Every row gives one point. Each copy is the shape, with its points in the same order, turned, moved and blurred by noise. Say if it was mirrored as well.

Shape (8 x 3):
[[ -2  88 -20]
 [ -9  39  33]
 [ 51 -93  18]
 [-37  36  -8]
 [ -6   7  -4]
 [ 25 -33 -16]
 [-34 -37  -5]
 [ -4   5  33]]
Copy 1 (8 x 3):
[[ 10  59 -63]
 [ 38  -5 -52]
 [-20 -51  99]
 [-17  18 -53]
 [-12  -8 -14]
 [-27  -6  41]
 [-52 -53  -9]
 [ 21 -25 -19]]
Copy 1 is: mirrored
Copy 2 (8 x 3):
[[ -9  91 -52]
 [-14  51   9]
 [ 50 -83  10]
 [-40  37 -39]
 [-10  19 -29]
 [ 19 -32 -28]
 [-39 -29 -23]
 [-15  17   8]]
Copy 2 is: only turned
Copy 3, 8 rows:
[[ 79  12  -8]
 [ 12  18  18]
 [-98   8 -74]
 [ 32 -27   4]
 [  1  -8 -23]
 [-33  -6 -62]
 [-35 -44 -19]
 [-21   5   1]]
Copy 3 is: mirrored
Copy 4 (8 x 3):
[[ 14  85 -41]
 [ -6  57  24]
 [ 19 -82  57]
 [-31  48 -21]
 [ -8  16  -1]
 [ 13 -31   2]
 [-47 -20   6]
 [-11  26  33]]
Copy 4 is: only turned

Shape (7 x 4):
[[ 32   3   1  50]
 [-16 -50 -41  40]
 [ -9  36  -6  35]
 [ 64 -57  -1  74]
 [ -7 -39  24   5]
 [-88  18 -60  -8]
 [  6  16 -12 -28]]
Copy 1, 7 rows:
[[ 20  -1   6  42]
 [-34 -58 -25  32]
 [-16  35  -1  25]
 [ 44 -61  12  76]
 [ -2 -36  34 -17]
 [-94  10 -45 -39]
 [ 13  12 -17 -36]]
Copy 1 is: only turned
Copy 2, 7 rows:
[[ 22 -34  27  63]
 [ 11  44  10  44]
 [-21 -44   2  50]
 [ 75   6  55  82]
 [  1   3  63   9]
 [-73  22 -42  -4]
 [  3 -36   6 -17]]
Copy 2 is: mirrored
Copy 3, 7 rows:
[[ 42   2   3  43]
 [-13 -47 -32  26]
 [  4  43  -6  33]
 [ 71 -62   7  61]
 [ -1 -27  39   3]
 [-82  24 -47 -13]
 [ 12  19   3 -36]]
Copy 3 is: only turned
Copy 4 (7 x 4):
[[ 26  12  -2  49]
 [-15 -50 -33  22]
 [-25  43   5  29]
 [ 57 -44 -14  87]
 [ -2 -38  34  19]
 [-90  12 -22 -40]
 [ 10  18  21 -25]]
Copy 4 is: only turned

Shape, 10 rows:
[[ 10 -25 -56 -43  23 -49]
 [ 20  15  23 -14  47 -43]
 [ 66  35 -30  24  62 -19]
 [ 44  13  -2 -23 -42 -17]
 [ 19   8  43 -61  45  14]
 [  0 -70 -49  -6  61  42]
 [ 40 -23  50   2 -49  -8]
 [ 19 -15  16  59  37 -29]
 [ -1   4  46  60  -1  -6]
 [-65   6 -17  17   6  56]]
Copy 1, 10 rows:
[[ -6 -27 -76 -26  13 -45]
 [ 13   0   3  14  42 -46]
 [-61  -5  -1  16  25 -99]
 [ -7   2   0 -18 -56 -26]
 [ -4  -2  35 -35  51  -2]
 [-61 -85 -54  -2  58   5]
 [ 17 -28  36  13 -56  -1]
 [ -6 -46   2  76  12 -45]
 [-11  -9  26  80 -13 -10]
 [-69   8 -32  48  18  60]]
Copy 1 is: mirrored
Copy 2 (10 x 6):
[[ 19   7 -33 -38  -7 -66]
 [ 25  20  26 -10  64 -58]
 [ 41  47 -39  39  68 -42]
 [ 36   9   8 -39  27  28]
 [ 34  63  65 -17  30 -49]
 [ 26  37   3  48 -61 -67]
 [ 40 -26  63   0  19  32]
 [ 19 -26  16  56  46 -43]
 [-16 -23  51  51  43  -2]
 [-56  45  27  41 -27  -4]]
Copy 2 is: mirrored
Copy 3, 10 rows:
[[-14  -8  -6 -13  14 -86]
 [ -8  50 -28 -30  36 -20]
 [ 30  58 -27  40  64 -48]
 [ 39  44  13  -4 -36 -38]
 [  5  45  41 -53  46   3]
 [  7 -64  27  27  67 -21]
 [ 59  27  -6 -21 -46  19]
 [ 12  16 -61  26  29  13]
 [  7  36 -40  23  -8  50]
 [-53  -4  45  55   2  32]]
Copy 3 is: mirrored

Shape, 13 rows:
[[  76    2   -6   33  -13  -66  -31  -10]
 [  38  -36   31   31    2 -118   20    8]
 [ -41  -17  -32   40   15   48   67   -7]
 [  59  -51   14  -28  -12  -60   12    7]
 [ -50  -22   43   22  -44   47   35   -2]
 [  22  -39   42   17   -6  -49  -49   44]
 [   7   67    6  -38   15   68   10   32]
 [  -3   12   -1   20  -22  -99    8    8]
 [ -24   32  -55  -29   61   14   20    2]
 [   2   38   -1  -30   20   56   44   -2]
 [  -5   -8    3   24    4   13   70   26]
 [ -28  -15   -2   42  -42   36   52   68]
 [ -22   -5  -41  -26  -26   40   45    7]]
Copy 1 (13 x 8):
[[ 92 -22 -52  45  16 -31 -13 -17]
 [ 52 -70 -37  51 -12 -70  59  -6]
 [-67  15  -7  17   1  51  14 -41]
 [ 67 -90 -16   2  -5 -16   8  -5]
 [-28   1  47  30 -70  40  -1 -27]
 [ 54 -56  15  56 -12 -41 -26  27]
 [  0  62   9 -67 -19  13 -40  21]
 [ 23 -37 -64  40 -40 -69  16 -25]
 [-50  12 -34 -45  40 -22 -29 -30]
 [-13  34   7 -59  -5  20   2 -18]
 [-22  -3 -11   9 -13  25  45  -1]
 [-47  -2 -14  41 -60  55   6  31]
 [-35 -15 -28 -32 -36  51 -24 -27]]
Copy 1 is: only turned
Copy 2 (13 x 8):
[[  65    3   -7   52    2  -76  -26    9]
 [  50  -34   44   45  -43 -110   29  -10]
 [ -30   29  -22  -21   31   15   73  -25]
 [  46  -53   11   15   -5  -76   13   48]
 [ -63  -16   21   34   25   33   48   12]
 [  40  -25   47   34  -32  -28  -36    7]
 [ -15   82   20  -28   42   20  -12   72]
 [  -4    8   10   33  -53  -96   -6   -7]
 [ -21   51   -9  -77   31  -28   -1    2]
 [ -22   60   15  -37   55   -9   27   45]
 [  -5   31   12    0    2  -15   73    7]
 [ -21   32    3   28  -32   38   74   18]
 [ -35   15  -45  -21    4    5   44   40]]
Copy 2 is: mirrored

Shape:
[[ -31  -24  -31  -47   28   -7  -55   13  -27]
 [ -23   -8  -30   18   40    6  -82   -4   44]
 [   4  -20  -26  -79   24   -8   11  -20   38]
 [  66   75  -27    1   25   -2   20    7   -1]
 [  -6    0   -1   19   33  -12    3  -55   27]
 [  -7  -22   -6  -55   46    6   20    9   22]
 [   0  -14    9  -12  -36   10   26 -101  -28]
 [  29  -19   12   -3 -121  -22  -14   15  -13]
 [ -24  -24   -6   18    2   22   -5    8   35]
 [ -10  -27  -31    9    8  -30   32  -43   32]
 [ 116   -7  -28  -37   32   -5   12  -41  -40]
 [ -30  -25   48  -11   32  -16   13  -34   21]]
Copy 1:
[[ -54  -18    0  -42   18   -3  -23   52   42]
 [  25    6  -21  -21   28   11  -74   40   51]
 [  -2   11   -4  -49   19   24   48   10   72]
 [  -2   73    1   67    7   29   38   34   23]
 [  10   20  -25   11   40   17  -10  -39   38]
 [  -1  -11    4  -31   42   21   46   28   49]
 [ -46   23  -13  -27   -4   54   16  -87    3]
 [   4   -5   31  -17 -106   11    5  -15  -40]
 [  33  -29  -22  -19   21   19   -5   13    3]
 [  14  -10  -50   -4   10    4   18  -41   46]
 [ -51   23   32   52  -23   82   44   -6   84]
 [   9  -15   18  -27   61    6    8  -48   24]]
Copy 1 is: mirrored
Copy 2 (12 x 9):
[[ -25    8  -10  -33   -3   11   17   14  -80]
 [ -21   74   -7   24  -26   25   56   17  -43]
 [  35   31  -10  -80   12   -5   50   -8  -24]
 [   1   73  -24   -4   58  -10  -47  -18   15]
 [  15   25   23   24   31    8   62  -25    8]
 [  25   17    0  -56   34   19   41   26  -16]
 [  16  -24   31  -16   20   29   23 -101    2]
 [ -15  -39   16  -13  -72  -33  -58  -28   26]
 [  -9   16   -2   15  -12   19   45   26   15]
 [  12   -4  -20   13   22  -21   68  -25   11]
 [ 104   27  -26   -4   57   -4  -38  -50  -36]
 [   9    2   70  -14   32   -1   64   -3   -1]]
Copy 2 is: mirrored

Shape (16 x 11):
[[-35 -27  10 -46 -11  -1  34 -26  -6  -4  80]
 [ 41 -43  29  20  49  27  38   5   2 -22 -16]
 [-10  28 -10  27  15  50 -22  36  50   7 -55]
 [-27 -25 -57 -62  34 -75  35 -39 -14 -50  88]
 [ 63  72  65  15  48 -20 -18 -31  17  54   6]
 [  4 -63 -21  12 -15 -52  12 -35 -17 -24  13]
 [ -7 -50  47  12 -37 -29  30  -9 -13  15   1]
 [ 12  -6  60  12  74  30 -65  35 -11   4 -52]
 [ 24  88  71   3   8   1   5  24 -30  -9 -27]
 [-19 -16  30 -14  24 -74  70 -39  14 -45  44]
 [ -1  66   4  66  59  64 -19  38 -47  52 -50]
 [ 34 -28   1  17 -48  22  -3  -8 -19 -44  20]
 [-23 -51  22  24 -79  -6  10  26  -4 -36  18]
 [ 41  51  32 -11   2  30  20   3 -20  39  -5]
 [-27 -35  29  27 -38  17  11 -76 -14 -45  20]
 [ 17  47  29 -24  -9  36  -2 -15 -26  31 -76]]
Copy 1 (16 x 11):
[[ 17  49 -34 -64 -10  17  37   3  70  -3 -16]
 [  2 -29  -8 -16  51  33  51  22 -30 -36  10]
 [-80 -39  -3  48  -1  33  -8 -10 -17  15  -2]
 [ 14  59 -89 -81  44 -62   7   4  56 -19 -53]
 [ 26  13  47  37  53   0  -5 -61  -1  30  70]
 [ 52 -16 -37 -17  11 -23  18  -2   5 -33 -72]
 [ 49 -10  12  -6 -29  13  58  20   3   0 -37]
 [-33 -32  73 -12  56  59 -30   0 -59  15  -6]
 [-13  65  45  15   3  18  12 -28 -64   5  40]
 [ 26  53 -10 -22  36 -56  70   0  42 -36 -36]
 [-43   0  -9  58  43  88 -22  -9 -84  73  16]
 [ 21   0 -28  -5 -42  35   0  -4  -9 -60 -22]
 [ 20   2   3   5 -66  24  23  43  25 -38 -58]
 [ -3  11  -7   1 -13  34  14 -37 -31  27  55]
 [ 34  16  -6  -9 -11  50  53 -35  32 -47 -74]
 [-27 -12  17  -1 -28  29  24 -66 -61  41  15]]
Copy 1 is: mirrored
Copy 2, 16 rows:
[[-16 -37  49 -30 -23  -8  16  -7  27 -13  74]
 [ 47  -4  37  -8  44  43  19   6  -9 -10 -25]
 [-16  40 -28  44  14  56 -43  35  25  -6 -40]
 [-13 -39  -7 -61  20 -62  60 -18  32 -79  80]
 [ 36 105  20  10  22 -14 -58 -55 -22  25  11]
 [ 23 -67   2 -14  -3 -34  17 -33  10 -47 -14]
 [  3 -38  53  -5 -34 -20  -1 -21   4  12 -37]
 [-12  37  46  -4  73  41 -84  17 -27 -21 -44]
 [  2  99  33  -8 -30   2 -39  16 -49 -22 -24]
 [ 11   1  60 -16  -5 -57  74 -25  31 -54  24]
 [-34  66 -33  36  43  56 -43  43 -84  32 -28]
 [ 48 -50   2   1 -42  28 -26   8 -20 -41  -2]
 [  9 -74  42  23 -60  -6  -9  33  10 -31 -28]
 [ 18  59   2 -28 -21  29 -28   3 -33  35   5]
 [ -2 -56  49  32 -46  31  13 -57 -12 -54  12]
 [-22  56  -5 -46 -30  58 -44 -23 -25  10 -51]]
Copy 2 is: only turned
Copy 3 (16 x 11):
[[-14 -53   3 -50 -32  13  34  -6  12 -18  60]
 [ 43 -27  16  23  19  61  55  35 -15 -25 -29]
 [-14  46 -23  33  13  38 -15  45  48   3 -64]
 [ 22 -63 -51 -63 -12 -59  69 -33   8 -81  46]
 [ 52  65  76  12  61 -17 -14  11  -9   5  21]
 [ 29 -75 -23  23 -27  -6  20 -42 -17 -35  -9]
 [ -1 -58  37  28 -47  13   8 -12 -20   5  -5]
 [  0  -9  39  23  75  31 -36  75   0 -35 -64]
 [ -1  72  61   8  -4  20 -28  40 -33 -57  -9]
 [  8 -29  33 -11 -25 -24  93 -39 -10 -59  21]
 [-18  74 -28  30  61  41 -44  82 -60  13 -28]
 [ 33 -36 -15  33 -40  65 -19  -5   7 -51  13]
 [-22 -58  -2  54 -79  35  -4   0  17 -40   5]
 [ 32  49  25 -19  -8  31 -20  40 -25   2  11]
 [-27 -50   6  16 -16  70   6 -70  -9 -36  16]
 [ 13  50  28 -32  -7  48 -53  13 -28   2 -55]]
Copy 3 is: only turned
Copy 4, 16 rows:
[[ -28  -52   21  -20  -57   13   22  -36  -29  -14   96]
 [  32  -25   40   50    9   15   33  -28   29  -12  -18]
 [ -38   19   -7   -8   -6   16  -26   11   77    7  -47]
 [ -30  -56  -37  -28   -5  -49   49  -53  -44  -66   91]
 [  37   62   34    8   -6  -60  -17  -70   69   64   40]
 [ -11  -77  -17   50  -58  -46    1  -31  -18  -14   25]
 [ -12  -50   41   34  -63  -35    9   -7  -16   41   13]
 [ -19    3   64   40   44    1  -81  -25   43   21  -30]
 [  25   81   45   -7  -10  -45  -23   15    6   17   -5]
 [ -23  -24   28    9  -38  -80   70  -59  -30  -41   43]
 [ -20   96  -10   40   29   45  -43    4   43   57  -19]
 [  31  -39    6   26  -57   -5  -26   26    9  -30   18]
 [ -26  -58   36   40  -90  -29  -12   60   -8  -21   22]
 [  48   39   11  -18  -17   -7   -6    0   22   56   16]
 [  -3  -22   22   47 -107   11  -14  -44  -26  -51   15]
 [  27   39   13  -34  -29    6  -39  -18  -13   57  -52]]
Copy 4 is: only turned

Shape, 15 rows:
[[-41 -47 -17  56 -39  -2  46   4  44 -29  61 -18]
 [  6  25   2  29  37  50 -39 -16 -25  24 -29  34]
 [  5  22  -8 -32  59  27   5  22 -15   7  56 -47]
 [ 39 -12 -17 -16 -21  35  49 -33 -29 -13  46  -6]
 [-53   6  66  25 -29  28  -3  42  25   2  -6 -27]
 [ 30  86  -8 -29   3  34   7  19 -13  30 -39   6]
 [-76  41  52   7 -32 -10 -23  54   2   2  -6  25]
 [-68   7  36  39 -26 -54  14  12  26  -3  13   8]
 [  7 -57  24  40 -28 -45  30  19  29 -37  18 -23]
 [ -4  17   9 -23   6  33 -40  43  17  16 -24  67]
 [ -1   8 -25 -20  46  52   1 -36  18 -44 -21   8]
 [  2  20 -59  15   3  39 -29   7  -7 -15  -5 -23]
 [ -1 -26  17  49 -62 -30  15 -34  82  -9  56 -15]
 [-26   3 -23 -25  39  33  38  25  -6  51  -2 -37]
 [-34   4  39  71 -11  -9  38  46  51 -27  33  17]]
Copy 1:
[[  9 -33  32  99 -69  18  -8 -25  20 -35 -11  35]
 [-31  37   2 -12  53  31 -28 -19 -40   5  18  -3]
 [-15 -12 -16  -1 -25  48 -14  47  -1 -49  77 -15]
 [ 42  -5 -29  23 -48  47   7 -43 -15  -6  64  11]
 [-36 -25  27  50  -4  -5 -15  11  41  25 -10 -47]
 [-29  23 -72 -24  17  32  14 -11 -21 -11  13 -67]
 [-70  -6 -13  56   1 -57 -20  17   5  24  -8 -39]
 [-34   8  28  74 -36 -59  14   4  13 -10 -23  -3]
 [ 49 -31  29  69 -44  -6  29  21   4  -2 -26  22]
 [-64   0 -54   6  37  14  -8  12 -13  39  -8  14]
 [ -7 -27 -20 -14  50  29  12 -36   6 -46  39  30]
 [ -4 -25 -21  -7   4  39 -42 -19 -30 -51  -5  -8]
 [ 39  17  16  63 -71  -4  -3 -18  64 -12 -41  42]
 [-60 -21  10 -11 -36  58  27   8 -16 -31  39 -31]
 [-17   2  14 121  -9   3  11  16  26 -15 -19   1]]
Copy 1 is: mirrored
Copy 2, 15 rows:
[[-47   2 -41 103 -29  -1  -1 -18 -49 -52  43 -25]
 [-16  32  45  32  28  58 -11  23  33  45 -15   5]
 [  3  15 -37 -14  12  53  12  34  17  -5  78 -36]
 [  1  19 -13  15  15  23  10 -46 -51  23  67  10]
 [-45 -27  22  20 -71  12  13  23  10 -27 -12 -35]
 [ 39  10  12 -15 -15  39  45  26  41  41   2  47]
 [-58   9  20   6 -72  -5  -4  50  32 -36 -19  24]
 [-61   7   6  58 -49 -51  -2  42  10 -39  16   2]
 [-14 -36 -10  59  -5 -55 -14   3 -51 -46  25 -30]
 [  2   1  33   8  -8  48 -38  13  55 -18 -18  52]
 [-20   7   4  30  70  50  34 -24  34 -17  13   7]
 [ 12  42 -31  34  23  52  16   9   7  -2 -17 -13]
 [ -2  11  21 108 -41 -42  -1 -34 -23 -47  52 -40]
 [-16 -27 -60  12 -11  42  10  17  39  37  41 -10]
 [-47 -28  17  88 -41  -3   7  47 -32 -57  29   8]]
Copy 2 is: only turned
Copy 3:
[[-17 -39  -3  45  20 -57  90  19 -30 -13  27   6]
 [ -8   0 -36  19  10  64 -44  30  54  -2 -18  11]
 [-27  29  -4 -36  39 -16  -4 -10  50  12  45 -55]
 [ 15  -4   3 -20   1 -54  16  48  62 -21  -5 -10]
 [-61 -21  30  26 -20  39  28   8 -30  -9   2 -35]
 [-18  62 -27 -22 -58  39 -23  12  50  16 -10 -21]
 [-63  -4  12  31 -50  38 -35   5 -61   5  27  -9]
 [-41 -29  17  49 -28 -10  10 -31 -50   9  22  22]
 [ 21 -23  34  12  23 -38  53 -15 -48 -13 -25  -2]
 [ -2   3 -35 -15 -23  72 -27  52 -21  20  11  -2]
 [  2 -38 -67 -43   1  19  13  -4  55 -12  -3 -11]
 [ -1  24 -71  17   7  11  11   7  30 -24   1 -41]
 [ 39 -42  43  60 -11 -16  89 -13 -14 -10  37  10]
 [-50  15 -23 -12  11  -9  12  15  42  64  -4 -51]
 [-48 -10  21  20  11  11  62  -1 -48 -10  22  38]]
Copy 3 is: mirrored

Shape, 18 rows:
[[ 17  58  36   7 -15  21   4 -20  -8  38  -2  11]
 [ 53  15 -14 -39  -1 -18 -51 -51 -40  -7 -46  65]
 [  8 -18   4  22 -29 -30  39  49  -4  14  28  -8]
 [ 56 -38 -49 -65  72  47 -36  33  10 -14  13  -7]
 [ 56  49 -51   1 -17 -26  -7  42 -41 -25 -47  62]
 [  7  -4 -47  11 -27  27  31  15  16 -50 -43  16]
 [ 33 -24 -14 -11  69 -68  42   7 -32 -47 -32   8]
 [  1 -51 -39 -36 -12 -37 -36 -11 -35  21  34  -4]
 [  2 -30 -16 -74 -30  -1   6  -5  33  19  -7 -42]
 [ 10  57 -34  30  18  -9 -29  51 -36  64  15 -43]
 [-40  -2 -21 -51  36  27  18  16 -20  -4   1  67]
 [ -4   9  40 -10  84 -62  54  47  35  -1   9  35]
 [ 46  13 -55  38  42   6 -33 -42  65  -6 -86  13]
 [-27 -37 -37 -10  34 -50  29 -44  67 -42  -1 -51]
 [ 58  25 -19  18   3  34  51  35  64  28  -3  42]
 [-31  33 -36   6 -26  -9  34 -64  65 -57  14 -44]
 [ 32  49  18  28 -34 -60 -53  27   4 -57 -58  67]
 [ 59 -55  56  23 -25  33 -51 -38 -15 -44  -2   2]]
Copy 1, 18 rows:
[[ 15  35  45  -8 -51  -2  27 -35 -34  10 -29  -5]
 [ 20 -21   1 -65 -15 -59 -46 -29 -40 -11 -53  43]
 [ 21 -23  -7  43 -15 -18  54  15 -24   9  26 -36]
 [ 53 -49 -20 -92  42  46   0  16  18  43  10  14]
 [ 50  21 -34  -8   5 -52   4  41 -48 -25 -38  57]
 [ 29 -22 -59  13  -5  14  44  -9  10 -35 -42  26]
 [-14 -61  -7 -27  79 -50  57  17 -38   1 -34   7]
 [  1 -44 -36 -30  -7 -38 -35  -9 -12  33  23 -49]
 [ 36 -47 -20 -40 -37 -14  26 -10  45  18 -27 -66]
 [ 35  68  11  13  18  12  -7  33 -38  54  -9 -48]
 [-49 -24 -23 -44 -32   7  23  29   8  31 -11  46]
 [-26 -35  63   7  40 -41  91  36  15  46   1  30]
 [ 61 -11  -8   7  54  -1  -6 -67  21  27 -99  52]
 [-14 -49 -29   1  62 -27  57 -61  70  14 -28 -46]
 [ 76   0   0  17 -27   9  82 -16   0  44 -11  55]
 [ -8  25 -38   4  12 -17  65 -88  68 -34 -26 -36]
 [ 34   4  33  37   9 -69 -27  14  -8 -76 -37  61]
 [ 37 -73  35 -13  -8  27 -28 -72 -40 -57  10  -5]]
Copy 1 is: only turned
Copy 2 (18 x 12):
[[ -12   69   13  -22   -4   18    6  -15    8  -11   27   -1]
 [  10   28    7  -24  -16   -4  -58  -85  -58  -47  -23   29]
 [  11  -35  -13    3   12  -14   26   34   11   11   36    4]
 [  17  -32  -51  -43   67   -3  -38  -25  -32 -116   17  -58]
 [  50   22  -57   -4   18    6  -31  -24  -38  -19  -15   77]
 [  17  -22  -72  -10  -14   15   14  -17   23  -36  -46    8]
 [  36  -44  -42   -4   64  -38    9  -86  -33   20   -7  -15]
 [ -23  -49   -2   13  -17  -37  -39   -5  -62  -37   30  -26]
 [ -18  -19  -20  -62  -30  -52   -3   16  -13  -40   -8  -56]
 [   9   60  -37   38   44    6  -24   52  -35   -2   50  -29]
 [ -69  -26  -39  -31   46   27   14  -35  -40  -43   -5   18]
 [ -21  -26   -9  -36  115  -35   11  -40   29   35   18    5]
 [  23   48  -29   27   31  -23  -50  -56   42  -59  -87  -32]
 [ -35  -47  -60    1    5  -76  -13  -52   46    6  -22  -86]
 [  13   29  -21  -20   47  -17   30   11   68  -69   -5   28]
 [ -44    6  -86   -6  -58  -35   -9  -43   74    3   -1  -53]
 [  43    6  -12  -18    6   25  -88  -35   18   38  -39   69]
 [  47  -37   48  -16  -47   52  -34  -58   22  -45   13  -40]]
Copy 2 is: mirrored
